Each row is a point. Examples show where two turns around zero, p and q, send a point. Where does a point land after both, in the order given? Backwards means that the second turn is done in reverse. Each puzzle has new turns, and all numbers are rounded.

Turn p:
[-20  -8] -> [-21   4]
[-1 38] -> [20 33]
[ 46 -12] -> [ 32 -35]
[-25 -18] -> [-31  -2]
Turn q:
[ 27 -20] -> [-15 -30]
[-48  -8] -> [-16  46]
[-10  19] -> [17 13]
[41 22] -> [ 28 -37]
[-10 -13] -> [-14   8]
Where do these land?
q, then p: [-22  44] -> [49  3]
p, then q: [ 20 -16] -> [-23 -12]
q, then p: [  2 -28] -> [-27   9]

Turn p:
[-20   0  -5] -> [-20   0  -5]
[11 19 21] -> [ 20  16 -16]
[21 31 -3] -> [ 26 -10 -25]
[  5 -44 -18] -> [-10 -16  44]
[-16  -7   5] -> [-15   9   3]
Turn q:
[ 6 31 -3] -> [-14  28   2]
[ -2 -13 -10] -> [  1 -12 -11]
[ 24 -36  -1] -> [ 36 -15 -19]
[-28  20 -10] -> [-35  -1   7]
[10  5 38] -> [22 12 31]
[-11  -7 -15] -> [-11 -13 -11]
Where do these land?
p, then q: [-23   3 -48] -> [ -5 -53  -4]
p, then q: [-11  -9  19] -> [-14  13  13]
q, then p: [ 14 -11  11] -> [20 -4  5]
p, then q backwards: [31  9 16] -> [ 30 -14  15]
p, then q: [-11   8   1] -> [-12  -3  -5]

Turn p:
[-34 -10   7 -11] -> [ -5 -36  -9  -6]
[ 4  5 16 -2] -> [-8  0  0 16]
[-31   1  10 -28] -> [-23 -31 -18  -6]
[ 23 -27 -32  -7] -> [  1  17  29 -35]
[ 17  10 -21  31] -> [31 28  0 -2]
[34 17 -6  1] -> [-5 38  3  6]
[-13   5  26  16] -> [  9 -16  -5  27]
Turn q:
[-8 -5 24  2] -> [-19 -15   8  -5]
[-21  28   9 -13] -> [  3 -32 -20   5]
[ 14 -14  -4  25] -> [ 3 16 27  3]
[-17  13  -3 -25] -> [  3 -14 -29  -7]
[ 46   7 -19 -16] -> [  1  40 -19  30]
[-13 -28  -6  27] -> [  8   5  32 -25]
Where do these land?
p, then q: [-11 -15 -15  26] -> [-20  25  -4  15]
p, then q backwards: [ -4 -21  -3  -6] -> [-15  -8   9  12]
q, then p backwards: [-24  23   3   2] -> [-30  -9   7   9]
p, then q: [ 48  11  -1 -38] -> [ 15 -58 -16   1]
p, then q: [-8  3 17 15] -> [ 3 11 21  3]

Turn p:
[-11  -4 -22  17 -15  -9] -> [ -8 -10  14  -8 -26  10]
[ 13  26 -19  19 -25 -11] -> [  5  -4  11 -43 -14   9]
[-16  11 -25  -6 -31   7] -> [-34 -11   9 -22  -7  14]
[ 34 -24  35 -25  20  -2] -> [ 32  -8  -4  28  43 -17]
[-12   6   4 -20  30  15] -> [-10  26 -17  20  15   7]
[-16  -1  -8   5   3 -21] -> [  2  -7  -9   5 -20  15]
[ 18 -24  21  -5  33  20] -> [ 17  19   7  34  23 -21]
[ -9  10  16  15 -15   1] -> [ -5  -5 -11 -14 -12 -19]
Turn q:
[19 27 48 -4 12 30] -> [25 -8  1 -7 61  7]
[-12  22 -19  -2  13  -7] -> [ -4   8 -24  -3  -9  21]
[ -5   8 -17   5 -14   4] -> [ -4 -10   4  -2 -14  17]
[35 10 11 17 47  3] -> [-16 -13 -39  -7  41 -18]
[ -8   1  -4  11  -9 -11] -> [-14   5   7   5  -7   7]
[-38 -22  -1 -32 -10  -4] -> [ 27  33  16  -4 -31  -6]
[  6 -31 -18  11  -8  14] -> [ -8 -19  13 -15 -20 -21]
[ 11 -13 -10 -12 -34 -20] -> [  3 -10  18  33 -24  -5]
[ -8  -2  11   7   3 -10] -> [-9 14  4  2  6 -2]
Where do these land?
q, then p: [-22   7  20  36  13  32] -> [-16  16 -32  26  33  10]
q, then p: [ 11   4 -21  -6   5   5] -> [ -6 -11  21   3  -1   7]
p, then q: [ -9  -8 -24  27   6 -16] -> [  9 -18  34   8   8   9]
q, then p: [  7  24  23  -1 -10  14] -> [ 12  25   6  18  12 -13]
q, then p: [-10 -26 -33  -4 -17 -32] -> [-17 -33  -2 -31 -25 -14]
q, then p: [-20  12  16 -21  15 -12] -> [  7  26   0 -27   6   9]
p, then q: [ 14  -7  22   8   9 -22] -> [-12 -24  -8  16  -1 -18]
q, then p: [ 15 -14 -26 -11 -27   3] -> [  3 -34  18   0  -6 -21]
q, then p: [ 14   6  23 -28   8  28] -> [37 11 16  8 23  9]
